Rows are points. To make a cloud, some directions were put in groups of two or more. Within a group, all points are equally far from the middle, so they leave a hole (a ring in 2 directions, a hollow ball in 3). The other directions are filled evenly. Then the cloud was stretched, turned, moved and blurred a little. Count the holes, and give their numbers of directions, smallest first.
In the rows, 128 means zero.

Cloud (14 x 2):
[[172  82]
 [ 65 111]
 [179 125]
 [170  78]
 [148 165]
 [163  69]
 [ 92 161]
 [ 67  93]
 [ 93 161]
 [170 147]
 [138 169]
 [ 79  70]
 [171  79]
 [150 164]]
Holes: 1 (2)

Cloud, 13 rows:
[[110  50]
 [183 149]
 [101 140]
 [132 120]
 [119  93]
 [100 161]
 [130 125]
 [146 179]
 [136 175]
 [160  63]
 [125  59]
 [181  79]
 [213  85]]
Holes: 0

Cloud, 21 rows:
[[177 156 135]
 [ 55 115 164]
 [163  90  93]
 [160  87 136]
 [134 168  63]
 [101 191 182]
 [ 86  72 154]
 [140 177  72]
 [ 48 137 137]
 [139 194  91]
 [175 157 137]
 [168  98  94]
 [137  63 117]
 [134  80 162]
 [ 54 102 112]
 [166  95  92]
 [144 200 155]
 [ 72  76 142]
 [177 126 138]
 [ 99 140  54]
 [142 204 122]]
Holes: 1 (3)

Cloud, 21 rows:
[[112 176 144]
 [131 186 106]
 [170  56  72]
 [146 155 165]
 [124 184 109]
 [140 100  44]
 [122  43 145]
 [117  51  69]
 [ 66 113 119]
 [150  39 122]
 [117 150 172]
 [143 178  87]
 [153 132 169]
 [ 78 147 111]
 [ 94 110  67]
 [ 71 136 125]
 [196 126 119]
 [ 80 112  84]
 [ 97 106  63]
 [177 167 120]
 [139 157  61]]
Holes: 1 (3)

Cloud (31 x 4):
[[162 129 183  90]
 [110 138 200 128]
 [175 163 145  73]
 [115 136 190  94]
 [134 183 155 178]
 [111  97  98  64]
 [106  64 152 190]
 [ 84 112  82 179]
 [125  49 166 159]
 [140 174 156 186]
 [159 198 106  89]
 [122  84  89  74]
 [157 121  94 195]
 [119 109  83 194]
 [120 153  54 102]
 [156  80 190 136]
 [ 45 114 132 134]
 [121 164  60  95]
 [ 89 163 182 144]
 [149 110  55 136]
 [135 120 203 121]
 [202 131 104 152]
 [124 135  89  58]
 [ 70  96 140  84]
 [108 149 196 151]
 [130 193  81  93]
 [137 107 203 143]
 [ 60  78 121 162]
 [104 169  61 121]
 [ 75 153  76 150]
 [148 113  64 168]]
Holes: 2 (2, 2)

Cloud:
[[130 217 103 118]
 [189 178 148 178]
 [138 180 153 192]
 [ 77 143 103 166]
 [154 173 206 128]
 [101 144 148 194]
 [208 161 140 164]
 [154 105  88 160]
 [150 197 143  81]
 [ 59 136 130  91]
 [118 136  68  77]
 [ 73 145  98 155]
 [165 183 152 186]
 [117 128  52 124]
 [177 195 103 164]
 [ 55 149 141  97]
 [105 115 202 158]
 [135 215  99 132]
 [ 91 105 158  89]
 [151 164  68  74]
 [202 171 130 170]
 [113 118  69 149]
 [184  95 133 138]
 [113 133  73  73]
 [171 100 103 158]
 [159  95 109 161]
 [195 149 162  99]
 [103 151 215 128]]
Holes: 2 (2, 2)

Cloud, 31 rows:
[[116  62 151 168]
 [186  84  79 127]
 [ 96 105 203 119]
 [177 148 180 230]
 [181  89  64 108]
 [193  54 141 102]
 [ 83 178  90 120]
 [100 160 135  87]
 [112 158 157 179]
 [179  82  68 145]
 [ 59  78  76  61]
 [148  79 178 124]
 [123  67 168 154]
 [182  96  63 135]
 [ 84  96 192 158]
 [ 84 123 101 114]
 [ 91 144 177 103]
 [ 82 171 164 134]
 [133 120  85 147]
 [206 114 185 112]
 [ 76 130 152 138]
 [109 122 151  83]
 [122 103 170 115]
 [168  94  71  28]
 [108  66 164 104]
 [103 147 121  76]
 [ 81  97 183 135]
 [127 170 154 136]
 [119 154 196 121]
 [140  74  71  65]
 [136 170 110 134]]
Holes: 0

Cloud (54 x 6):
[[178 100 111 115 148  87]
 [138 127 185  85 194 104]
 [155 160 156 124  52 155]
 [119 112 196  90 120 123]
 [172 107  93  78 125 140]
 [125  36 104 167  80  72]
 [ 81 174 154 190 175  98]
 [ 55 128 150 101 137 123]
 [132 184 141  96 147  68]
 [105 136  51 128  77 123]
 [152 118 125  83  81  65]
 [114  87 111 218  97 129]
 [184  89 117 184 142 118]
 [104 175 149 134  77  37]
 [124 211 152 151 110 129]
 [ 85  96  66 148  80  89]
 [100 188 153  99  84  80]
 [134 119 193 151 214  75]
 [120 173 166 118  70  45]
 [102 110  54 158 141 132]
 [183 110  95  97 181 136]
 [110 110 101 150 165 200]
 [162 148 184 124 206  60]
 [ 76 124  75 104 114  95]
 [158 177  62 172 166 112]
 [ 81 153 135 183 116 147]
 [ 96 167 119 174 199 181]
 [125 193 143  98 153  74]
 [148  97 130  51 124 101]
 [ 80 175 152 183 153 110]
 [121 107 178 205 136 115]
 [101 100  97 191  98 155]
 [137 125 199 114 168  96]
 [156  71 101 191 210  76]
 [118 102  72 175 178 161]
 [175 110 148 177  93 135]
 [148  96 114 225 184 133]
 [130 201 159  89  91 163]
 [137 207 171 110 163  96]
 [169 135  97 104  64 162]
 [126 116 178  49 134 112]
 [126 164 185  72  65 108]
 [192 136 123 156 158 155]
 [106  98  78 141 144 194]
 [165 135 169 168  41 119]
 [ 89  86 169  69 132 114]
 [152 125 165 115  72 171]
 [153 155 185 146  52 116]
 [ 96 129  73 154 137  70]
 [134 181 100 174  68 144]
 [ 97 220 142 152 220 128]
 [136  46 109  97  79 105]
 [158 212 177 194 148  85]
 [131  67  98 159 111 156]]
Holes: 2 (2, 2)

Cloud (49 x 6):
[[ 96 150  98 129  38 133]
 [147 137 124  39  91 101]
 [132 114 185 169  58  70]
 [103 101 173 189 141 161]
 [ 92 179  69 133 149 104]
 [ 98 114  96  83  87 181]
 [161 130 131 106 198 147]
 [109  45  97 113 115  67]
 [ 79 159  71 167 103 121]
 [ 90 113 142  48 143 137]
 [222 134 146  88 113  98]
 [ 78 187 143 172 154  93]
 [174 162 136 158 148 182]
 [154  93  83  65  95  82]
 [178 165 156 178  78 173]
 [166 128 162 107 189  80]
 [209  71 139 107 142 125]
 [183  78 173 107 157 112]
 [164 104  69  85 160 154]
 [136  78 167 144 129  38]
 [168 196  89 115 138 138]
 [152 133 140 195  65  75]
 [154 120 132 126  66 204]
 [121 198 158 153 151 152]
 [151 108  58 164 126  86]
 [121 103 176 120 157  39]
 [ 86 160 181 144  99  51]
 [125 175 108 111  74 188]
 [157 116 148 127 116 208]
 [146  71  75 142 130  62]
 [ 78 158 170 119 103  46]
 [180 174 128  83  59 121]
 [ 84 135 190  87 122 152]
 [164 166 168 191 111 162]
 [ 60 141 195 157 112 141]
 [ 79 128 159 198  60 112]
 [ 61  94 120  58 128  99]
 [ 90  91 174 175 154 151]
 [185 140 134  52 138  94]
 [117 134 187  72 109 156]
 [126 165 191 197  92 123]
 [150  96 103  96  51  80]
 [ 74 177  92 151 152  85]
 [152 113 167  73 177  91]
 [105 188 183  87  91 121]
 [ 87 119 194 178 113 157]
 [ 96 119 138  40 139  85]
 [165 123  92 162  77  65]
 [ 59 125 151 106 170 154]]
Holes: 2 (3, 3)

Cloud:
[[ 91 103 132 112  78 127 110 103]
 [199 119 190  78 136 105 115  92]
 [ 85 201 166 193 122 142  94 195]
 [111 127 139 140 171   7 146 157]
 [ 38 159  68 156 131 128 125 141]
 [184 164 152 155 119 125 171 140]
 [141 187 170 161 141  80 122  97]
 [161 138 158 120 123  69 174 116]
 [130 123 180 107  79  41 137 148]
 [ 89 127 173 141  52  87 121 193]
 [168  92 181 133 177 117 133 156]
 [148 118  81  97  90  95  73 133]
 [123 149 134 178 145  80 162 123]
 [118 133 215 106  71 131  66  92]
 [114 173 200 150 161 105 105 171]
 [120 120 194 154  49 146  94 191]
 [135  98 174 157 159 191 154 172]
 [128  55 118 119 119 116  80 194]
 [ 70  98  91 144 146 127 184 181]
 [140 214 162 176  98 121  82 156]
 [ 83 152 187 130 107 118 151  42]
 [ 75 211 191 185 131 143  82 192]
 [123 127 181  62  50 119 102 124]
 [161 143 131 158 116  71 125 137]
 [170 123 136 165 194  40 142 147]
 [ 94 112 129 150  87  88  88 103]
 [ 71 118 109 185 119  99 129 225]
 [123 189 129 139  63 179 105  99]
 [130 148 196  79 114 138 166 110]
 [ 86 120 181 106  59 132 132 172]
 [182 146 176 188  92  88  82 170]
 [184 183 172 151 106 102  41 129]
 [132 136 175 114  99 169  31 191]
 [ 33 210 185 176 129 162 170 138]
 [169 125 169 130  63 100 122 138]
 [130 170 149  75 203 146 112 178]
 [ 17 156  86 114 195 101 114 119]
 [136 149 145 109 165 162  81 140]
 [101 120 139 108  57 115 141 139]
 [ 91 189 138 143 108  87 141  77]
 [181 118  91 110  62  63  89 159]
 [ 95 153  69  95 135 152 159 146]
 [ 81 175 196 130  80 156 149 184]
 [167 159 150  49 110 137  89 159]
 [108 122 170 169 121 127  57 177]
 [ 70 153  53 195 154 120  99 179]
 [139  96 146  58  87  73  91 159]
 [ 83  68 183 169 129  59 102 100]
 [111 220 130 103  80 150  91 123]
 [122 160 136 175 168 149  69 169]
 [147 150 123 165  71 155  94 138]
 [152 100  79 112 158  75 138  96]
 [126 196 157 122 106 139  65 131]
 [143 122  95  87 175  81 109 184]
 [155 107  98 105 137 128  69 178]
 [168 103 133 120 119 143  61 146]
 [165 166 176 198 144 127  89 208]
 [ 81 145  92 167 138  87 119 151]
 [ 80 158 138 170 164 155 112 159]
 [ 43 138 118 103 121  95  66 124]
 [128 167  72  98 180 145 164 121]
 [101 129 203 115 126 144 167 191]
 [ 57 157  87 136 102 138 105 143]
 [118 104  96  90 176 115 176 191]
 [112  51 131  31 139 124  81 196]
 [ 96 165  65 119 131 137 130 163]
 [ 81 162 209 164  27 158  88 133]
 [191 111 226 150  72  92 128 138]
 [127 135 124 114 163 127 188 151]
 [ 72 145 148 148 151 122 110 166]
 [118  88  86 116 220  98 151 210]
 [ 81 146 181 139  42 133  93 143]
 [109 127 118 186  88 109 101 131]
 [148 127 135 102  77 107  91 122]
 [149 126 168 112 110 156  94 143]
 [128 166 173  82 127  88 186  74]
 [151 133 120 136 117 104 152 101]
 [110 176 138 159 136 126  61 190]]
Holes: 0

Cloud, 82 rows:
[[170 126 145  85 162  56 103  53]
 [ 77 137 186 193 150 197  64  85]
 [ 92  94 185  90  72 116  91  92]
 [129 116 150 131 200 123 103  20]
 [153 125 102  58 133 132 158 185]
 [ 76 107 206  92 218 104 116 161]
 [228 132  72 160  99 137 116  81]
 [136  98 143  78  93 159  66 123]
 [197 101  89 169  56 145 127 110]
 [114 140  90 103  69  72 138 179]
 [176 144 122 116 107 207 107 165]
 [106 111 154  37  77 155 173 134]
 [175 122 132 161 108 103 163  92]
 [162  60 179  84 158 117 130 184]
 [ 96  78 146 170 136 119 112 216]
 [146  90 171 101 110  92 100  48]
 [103 102 154  89  89 177 105 101]
 [117  76 103 140 168 136 133 132]
 [133  83 128 104  90 137  80 157]
 [134  71  94 190 100  71  87  76]
 [145 100 158 149 207 101  99 125]
 [115  96 188  88 103  82 147 171]
 [102 105 207 121 121  95  77 139]
 [138  87 224 138 162 106 101 112]
 [153 117 214 115 128 133  79 133]
 [110 151  71 135 135 127  42  91]
 [168 158 188  97 158 165 162 152]
 [105 116 163 150  83  98  88 128]
 [135 180  62 139 144 144 170 149]
 [ 78 192 185 145 157  62 129 101]
 [ 63 147 115  76 195 124 114  99]
 [123 169 127 104 120  82  46  98]
 [124 160 162  82  66  97 109 144]
 [136 142  72  82 151 157 149 208]
 [120 156 169 168 222  42 127 139]
 [123  98 222  92  89 143 175 117]
 [208 157 124  76 142 162  78 172]
 [121 112 194  94 152 133 145 233]
 [203 170 140 101 107 156  99 170]
 [118 118 181 120 163 169 138 116]
 [135  70 193 123 107  96 109 153]
 [142  30 119 177 118 102  99 149]
 [125 133 182 112  99 154  72  71]
 [144 165 177  81  83  57 105 154]
 [126  58 150  73 102  99 141 142]
 [ 86 110 175 141 237 112 126  92]
 [ 98  34 137  51  68 123  73 106]
 [123 151 180 207 141  79  82 153]
 [ 65 111 124 161  98 112 160 111]
 [ 93  66 223 149 166 119 136 189]
 [175  81 118  73 110 149 140 152]
 [125  99  93  69  40 180 128 129]
 [124 161 142 129 167 119 142 214]
 [163 111 121 188 101  93 128 176]
 [137 159 107 149 140 191 122  81]
 [133 166  77 115  47 120  86 111]
 [150 120 157 136  43 180  93 185]
 [108 133 107 110 123 171  75  85]
 [ 80 145  76 119  71 118 154 132]
 [199  52  77 122 198 117 108  62]
 [144 137 175 162 238  88 129 158]
 [190  82  58 115 108 164  78  80]
 [125 136  70 186 100 118  67 103]
 [115 146 122 119  95 135 158 209]
 [172  79 105  88 120 183 148 136]
 [187  58  96  99 139  76 138 165]
 [222 122 167 145 139 130 158 151]
 [171  89  86 121 152 178  95  25]
 [104  90  88  40  85 166 144 131]
 [151 130 159 183 143 219 111  80]
 [161 158 141 218 152 105  70 136]
 [137  83 112 189 158 181 115  63]
 [152  31 143 135 105 146  97 135]
 [200 160  97 139 168 133 127 158]
 [183 165 147 152 225 114 150 140]
 [157  71 154 177  92  67  82 117]
 [154 182 132 154 223 185 125 122]
 [162 107  93 137  85 157 133 148]
 [122 109 114  88   8  97  82 127]
 [123  83 201 108  66 125  99 159]
 [142 115 221 108  92 164 172  98]
 [ 89  85  97 117  24 210 106 132]]
Holes: 0

Cloud (83 x 8):
[[146 165 134 188 104 145 171 101]
 [122 115 100 143  50 117 172 134]
 [ 98 169 119 106 151 136  91 175]
 [213 129 119 180  56 104 137 104]
 [110 176 130 159 138  89  75 185]
 [159 151 125 108 106 168 143 160]
 [ 92 143  95 160 138 100  65 103]
 [192 170 151 122 144  90 160 159]
 [150  92 194 107 160 135  74 107]
 [169 122 138 137  90 157  85 161]
 [149 162 114 130 132  59 162 103]
 [ 90 118 156 138 129 159  96 171]
 [107 179 191  92  66 132 144 119]
 [174  95 124 182 142 154 166 150]
 [181 110 146 104 110 170  95 186]
 [130 140 132 163  64 146  66  94]
 [151  75 111  83  95 175 173 173]
 [123 137 168 124  99 111 181 146]
 [ 90  96 131 148 138 181 134 180]
 [192  87 145 157 150 224 122 104]
 [113 125 101 121 186 116 146 101]
 [ 47 162 194 167 108 135 141  84]
 [176 119  80 131  36  99 106 121]
 [126  96 159 163 111 173 132 161]
 [138  90  46 133 170 131 140 125]
 [ 90 162 135 176 121  57  98 135]
 [ 98 123 136 145 179 205 172 173]
 [161  97  60 147 149 115 110 168]
 [141 105 173 147 129 153 141 155]
 [146 139 144 144  39 115 110  70]
 [227  78 103 134 164  98 147 103]
 [114 176  96 108  75 102 172 199]
 [162 190 120 143 111 134 171  89]
 [ 64 109  94 153 156 114 106 143]
 [164 168 139 138  79 133 111 167]
 [223 163 104  93 168 137 138 156]
 [183  53  73 172 139 181 151 173]
 [ 90 157 128 174 172 111 122 139]
 [105 120 161 143  79 112 124 113]
 [136 177 101 193 148  87  97 178]
 [153  93 153 129 104 185 181 210]
 [ 91 181 159 158  77 158  89 172]
 [145  98 132 175  97  99 127 108]
 [146 102  67 134 134 104 136 156]
 [185 155  55 151 106 138 136 133]
 [138  89 129 160 133  84 119 121]
 [131 128 100 197 168 144 112 161]
 [ 81 104 147 130 106 162 100 132]
 [ 72 152  93 154 158 109 164 155]
 [177 136 206 131 131 169 178 129]
 [249  95  54 155 120 127 145 147]
 [136 136 119 181 117  70 178 131]
 [176 104 156 105 145 206 112 154]
 [150  87  74 173 209 153 143 172]
 [162 131  88 138 178 120 160 106]
 [125 125 137 105  95 149 185 108]
 [117 153 177 114  64  98 158 148]
 [ 91 183 119 108 111 125 127 165]
 [109 166 117 129 103 104 117 128]
 [110 173  98 130 110  76 125 145]
 [173 107 167 154 100 129 183 148]
 [144 102  54 133 181 139 115 141]
 [111 163 114 159  86 157 165 142]
 [130 105 145 103 191 124 107  88]
 [123 136  95 124  96 109 101 109]
 [122  94 142 202 145 179 146 182]
 [110 118 123 155 117 172 140 165]
 [121 154 153 138 127 117  86 188]
 [ 79 139 141 152  75 124  90  58]
 [133 138 132 104 121 121 142 148]
 [210 121  88 103 113 155 129 168]
 [177 171 155 119  86 162 165 174]
 [164 135 111 128 153 126 172 122]
 [156 113 107 168 196 141 128 151]
 [194  80 135 131 144 141 153 133]
 [ 98 142  52 140 108  86 166 179]
 [154 147 203 109  89 169  84 105]
 [148  60 152 184  84 147 118 125]
 [ 87 118 170 197 113 100 110 104]
 [ 54 206 135 109 166 121 103 181]
 [155 130 144 174 148 191 161 112]
 [167 113  91 101 146 164 171 186]
 [136 143 125 172  99  73 127 168]]
Holes: 0
